Every row gives one point. Each copy is the shape, with its points in the same order, turned, moved and blurred by noise. Is it also mirrored, or only turned?
(in the rows, 128 means zero)

Shape:
[[134 119 127]
 [110 201 153]
 [166  91 141]
 [ 95 150 145]
 [120 146 114]
 [134 136 109]
 [102 118  85]
 [ 78 105 104]
 [ 71 121 104]]
Copy 1 (9 x 3):
[[130 118 124]
 [ 56 167 114]
 [165 128 118]
 [ 91 154 148]
 [100 115 127]
 [112 111 117]
 [106  83 155]
 [111 105 177]
 [ 94 107 181]]
Copy 1 is: only turned
Copy 2 (9 x 3):
[[134 125 117]
 [190 196 130]
 [102 116  91]
 [147 165 146]
 [153 132 123]
 [153 122 124]
 [148  99 163]
 [119 116 178]
 [132 123 193]]
Copy 2 is: mirrored
Copy 3, 9 rows:
[[128 137 133]
 [121  65 187]
 [158 172 135]
 [124  84 133]
 [102 117 145]
 [104 133 143]
 [ 82 131 104]
 [101 110  84]
 [ 95  96  88]]
Copy 3 is: only turned

Shape (10 x 4):
[[ 76  65 121 101]
 [113 103 157 132]
 [125 117 122  97]
 [147 119 134 147]
 [119 123 120  82]
 [127 157 121 133]
 [161 183 193 138]
 [ 96 141 145 139]
 [121  93 160 175]
 [129  83 139 124]]
Copy 1, 10 rows:
[[200 163 175 123]
 [134 144 176 148]
 [149 119 148 115]
 [114 135 136 155]
 [153 113 151 100]
 [100 138 136 109]
 [ 47  97 179 139]
 [108 159 171 117]
 [119 168 166 182]
 [156 134 156 157]]
Copy 1 is: mirrored
Copy 2 (10 x 4):
[[ 88 184 148 175]
 [147 161 143 154]
 [106 131 136 129]
 [154 146 158 106]
 [104 127 124 134]
 [138 142 121  87]
 [214 107  99 110]
 [145 173 111 119]
 [172 184 166 139]
 [132 154 171 150]]
Copy 2 is: mirrored
Copy 3, 10 rows:
[[206 129  81 166]
 [166 160 114 135]
 [140 131  99 166]
 [129 147 106 109]
 [141 123  98 177]
 [122 117 133 132]
 [ 87 181 172 127]
 [158 127 146 131]
 [170 169 115  89]
 [163 159  82 135]]
Copy 3 is: mirrored
Copy 4 (10 x 4):
[[187 139 181 104]
 [127 130 144 106]
 [155 143 140 150]
 [121 104 125 136]
 [161 158 140 154]
 [140 132  91 141]
 [ 59 154  85 141]
 [138 144 106 103]
 [110  93 138  86]
 [138 116 164 126]]
Copy 4 is: only turned

Shape:
[[ 72 102  96 108  89 176]
 [100 152 122 110 179 137]
 [183 179 129 159 110 123]
 [ 84  81 111  97 100 150]
 [123 136 131 147  84 133]
 [121 132 104 116 174 169]
 [143 158 139 102 132 154]
 [140 183 143 155  97 144]
 [106 114 144 130 140 167]]
Copy 1 (9 x 6):
[[184 146  78 137 159 171]
 [153 110  94 117 110  80]
 [ 57 144 147  93 124 129]
 [191 115 105 159 160 163]
 [124 151 147 117 155 143]
 [129 110  61 142 113 108]
 [111 101 105 100 140 121]
 [ 88 161 136  84 149 124]
 [140 126 102 145 157 101]]
Copy 1 is: mirrored
Copy 2 (9 x 6):
[[201 142  69 128 129 161]
 [161 105 117 109 118  70]
 [ 69 104 143  97 148 145]
 [191 173  75 127 135 135]
 [121 133 107 138 146 158]
 [177 114 129  83 114 103]
 [140 113 119  86 168 112]
 [106  91 129 125 163 153]
 [179 138 133 122 148 120]]
Copy 2 is: mirrored

Shape, 13 rows:
[[151 103 127 126 116 131 111 117]
 [148 135  96 117 131 116 129 160]
 [ 85 152 123 153 152 136 130 179]
 [140 127 141 140 160 102 148 107]
 [146 140 176 112 109 125 107 124]
 [103 106 160 138  85 146 143 100]
 [ 99 120  78 175  74 113 132 164]
 [192 142 125 182 204 153 167 131]
 [100 108 116 105 113 163  75 155]
 [ 94 105 184 101 122  98 178 176]
 [132 124  91 115 134 150 135 143]
 [138 157 147  94  94  95 111 103]
 [132 165  86 115 159 187 124 162]]
Copy 1 (13 x 8):
[[133 117 134 106 141 112 134 167]
 [117 112 126 123 122 121 182 140]
 [ 81 113 106 129  77 134 131 102]
 [138  91 154  83 135 134 132 116]
 [149 146 136 110 138  92 116 123]
 [120 108 119 126 166 127  70 144]
 [116  74 107 190 107 148 132 166]
 [ 78 102 220  66 104 146 169 125]
 [109 148  72 113 111 117 125 179]
 [ 97  87  95 130 153  67 119  69]
 [ 90 124 113 111 140 140 160 155]
 [179 146 115 125 157 121 133 116]
 [ 67 166 117 108 106 159 172 143]]
Copy 1 is: mirrored
Copy 2, 13 rows:
[[144 122 108 116 131 135 156 129]
 [125 130 103  77 118 110 115 144]
 [109 164 149  90 113 140  64 146]
 [124 111 155  87  90 149 148 121]
 [111 108 121 125 142 149 128  82]
 [127  89 150 157 143 170 127 148]
 [166 115  97  96 129 158  64 191]
 [123 154 186  19 126 134 179 136]
 [128 167 102 156 141 105 100 135]
 [ 39 117 118 127  98 182 105 147]
 [123 133 123 103 124  96 124 159]
 [124  71 111 125 118 127 116  85]
 [111 163 152  79 156  68 102 147]]
Copy 2 is: mirrored
Copy 3 (13 x 8):
[[121  98 168 128 124 133 144 109]
 [108 101 135 129 123  92 163 148]
 [134 137  91 132 117  88 110 161]
 [ 96 122 137  85 151 130 128 112]
 [119  75 123 137 134 151 131  93]
 [152 147 143 146 139 135 124  65]
 [169 165 131 133  93 101 184 144]
 [ 95  88 163  53 120  54  83 117]
 [148 109 141 192 116 126 124 149]
 [ 65 154  74 152 116 131 130  82]
 [113 110 155 148 138  82 141 137]
 [129  88 116 130 170 161 171 104]
 [131  84 136 156 142  42 114 161]]
Copy 3 is: mirrored
